Rows are points. Each copy is the shape, with its points in the same order, stretched, turned, moved and blurred by noise. Some copies are also mirrored. Which?

Shape:
[[ 1.0  4.9]
 [-3.1  4.4]
 [-5.3  1.0]
 [-3.4 -1.0]
 [-3.1  4.4]
 [ 0.4  6.0]
 [-0.8 -1.9]
 [-0.4 -2.3]]
Copy 1:
[[ 5.3  1.8]
 [ 2.8  5.3]
 [-1.4  5.2]
 [-3.2  2.8]
 [ 3.0  4.3]
 [ 5.2  2.3]
 [-2.4  0.2]
 [-2.9  0.0]]
Copy 1 is: only turned
Copy 2, 8 rows:
[[-5.8  3.5]
 [-7.3 -1.0]
 [-5.7 -4.5]
 [-3.0 -3.2]
 [-7.2 -0.9]
 [-6.9  3.4]
 [-0.9 -1.0]
 [-0.7 -0.6]]
Copy 2 is: only turned
Copy 3 (8 x 2):
[[ 5.0  0.9]
 [ 3.5  4.6]
 [-0.4  5.3]
 [-2.4  2.8]
 [ 3.6  4.4]
 [ 5.9  1.7]
 [-2.4 -0.3]
 [-2.9 -0.8]]
Copy 3 is: only turned
Copy 4:
[[-3.8  3.2]
 [ 0.5  5.8]
 [ 4.8  4.4]
 [ 4.5  2.2]
 [ 0.5  5.5]
 [-4.0  4.1]
 [ 2.3 -1.3]
 [ 2.7 -1.2]]
Copy 4 is: mirrored

Shape (6 x 3):
[[ 3.5  1.9  0.3]
 [ 2.9 -3.3  0.4]
 [-2.4 -4.1  7.4]
 [ 1.3  2.9  3.8]
 [-4.3  0.2 -4.5]
 [-2.5 -1.8 -3.8]]
Copy 1, 6 rows:
[[ 0.6  1.2  3.6]
 [ 5.9 -1.9 -0.4]
 [ 7.8  5.5 -5.2]
 [ 0.7  4.9  2.9]
 [-6.3 -3.0 -6.1]
 [-2.1 -3.6 -5.3]]
Copy 1 is: mirrored
Copy 2 (6 x 3):
[[-0.6 -0.2  5.1]
 [ 2.6 -1.9  1.3]
 [-3.0 -6.1 -1.1]
 [-3.7 -2.6  5.3]
 [-0.3  5.2 -2.1]
 [ 1.4  3.6 -2.1]]
Copy 2 is: only turned
Copy 3:
[[-1.7  5.1  0.8]
 [ 0.0  0.8  3.7]
 [-5.9 -2.9  5.5]
 [-5.2  4.1  1.2]
 [ 1.6 -1.1 -5.9]
 [ 2.5 -0.7 -2.6]]
Copy 3 is: only turned

Shape (8 x 4):
[[ 1.6  2.1 -2.2 -2.8]
 [-5.6 -0.7 -3.1  8.6]
 [-4.9  2.2 -0.1  1.9]
 [ 0.1 -4.6  1.6  0.5]
 [-2.5 -2.4  1.0 -3.6]
 [-0.6  4.4  2.1 -4.6]
 [ 1.5  0.8 -1.2 -7.3]
 [ 2.8  3.7 -2.2  1.1]]
Copy 1 (8 x 4):
[[  4.6   1.2  -0.8  -5.8]
 [ -3.9  -6.2 -10.6  -2.2]
 [ -1.9   0.4  -5.2  -3.6]
 [  0.2  -2.6   1.3   1.7]
 [ -0.7   1.0   2.4  -4.0]
 [  1.5   7.3   0.3  -5.2]
 [  3.9   3.7   4.7  -7.0]
 [  5.8   1.0  -4.5  -3.6]]
Copy 1 is: only turned
Copy 2 (8 x 4):
[[ 1.3 -2.0 -1.2 -1.1]
 [-4.5 10.6 -1.2  1.1]
 [ 1.1  5.1 -1.5  3.2]
 [-0.5  2.1  5.7  0.3]
 [ 1.4 -0.4  3.1  3.5]
 [ 5.3 -1.7 -1.3  2.2]
 [ 2.2 -5.8 -0.1  1.0]
 [ 0.3  1.3 -2.4 -3.6]]
Copy 2 is: mirrored

Shape (10 x 6):
[[-1.6 -0.1  3.8  3.0  3.6 -0.4]
 [-1.3  8.1 -3.0  0.5  4.8 -4.1]
 [-3.5 -0.2 -1.4 -3.2  3.5 -3.9]
 [-4.1 -2.9 -4.5 -0.6 -0.8 -2.2]
 [ 3.9 -2.9 -4.2  3.9  5.6  4.9]
 [ 2.3  3.5  1.6 -1.9  5.3  0.9]
 [-6.3  4.0 -0.9 -0.7 -5.2  1.7]
 [ 3.2 -1.0  4.2 -6.4  3.4 -2.6]
 [-2.3 -3.0  5.6 -0.1 -2.7  4.4]
 [ 5.2  0.2  0.3  1.4 -4.0  4.6]]
Copy 1:
[[ 2.7  1.6  0.6  0.7 -3.5 -2.5]
 [-2.5  7.6  2.3  1.2  2.5 -4.3]
 [-2.3  1.2 -2.5 -2.0  0.1 -4.7]
 [-3.3  1.1 -4.5 -3.3 -1.5 -0.4]
 [-1.2 -2.7 -1.0  6.5 -0.8  3.4]
 [ 2.0  0.5  1.2  2.9  2.9 -3.1]
 [ 3.0  7.3 -5.2 -3.9  0.7  0.3]
 [ 1.9 -4.5  0.8 -2.5  3.4 -4.9]
 [ 7.0 -1.3 -4.0 -2.1 -2.4  0.9]
 [ 4.3 -1.2 -0.2 -0.7  2.5  4.7]]
Copy 1 is: mirrored
Copy 2:
[[ 3.6  2.7 -2.3 -0.3  3.2 -1.5]
 [-4.4  3.4  1.2  3.0  6.9 -7.7]
 [-0.5 -2.0  0.3 -3.6  6.2 -5.7]
 [-3.1 -6.0 -3.4 -2.0  4.3 -2.7]
 [ 0.5 -3.0  0.7  7.7  3.1  2.0]
 [ 0.6  3.4  4.8  0.3  3.4 -2.3]
 [-7.4  1.1 -3.6 -4.1  3.2  1.6]
 [ 3.2  0.0  6.4 -5.8  0.3 -4.4]
 [ 1.8  0.7 -2.0 -5.8 -0.5  5.3]
 [-2.8 -0.4  1.5  2.0 -4.5  4.0]]
Copy 2 is: mirrored
Copy 3:
[[-2.4  3.1  1.7  1.5  1.4 -1.2]
 [-0.4  5.9 -4.5 -0.1  9.2  4.5]
 [-2.0 -1.0  0.9 -3.5  6.3 -1.1]
 [-3.4 -5.0 -2.1 -2.2 -0.1 -1.1]
 [ 3.8  3.0 -3.6  4.0 -2.0 -7.7]
 [ 5.5  5.8  1.1  0.2  4.8 -1.9]
 [-3.2  0.8 -2.3 -5.4 -4.2  4.1]
 [ 6.7 -1.0  8.3 -0.7  6.9 -2.4]
 [-0.4  0.8  4.1 -1.2 -8.1 -2.4]
 [ 6.9 -0.4  0.0  3.6 -7.6  0.1]]
Copy 3 is: mirrored
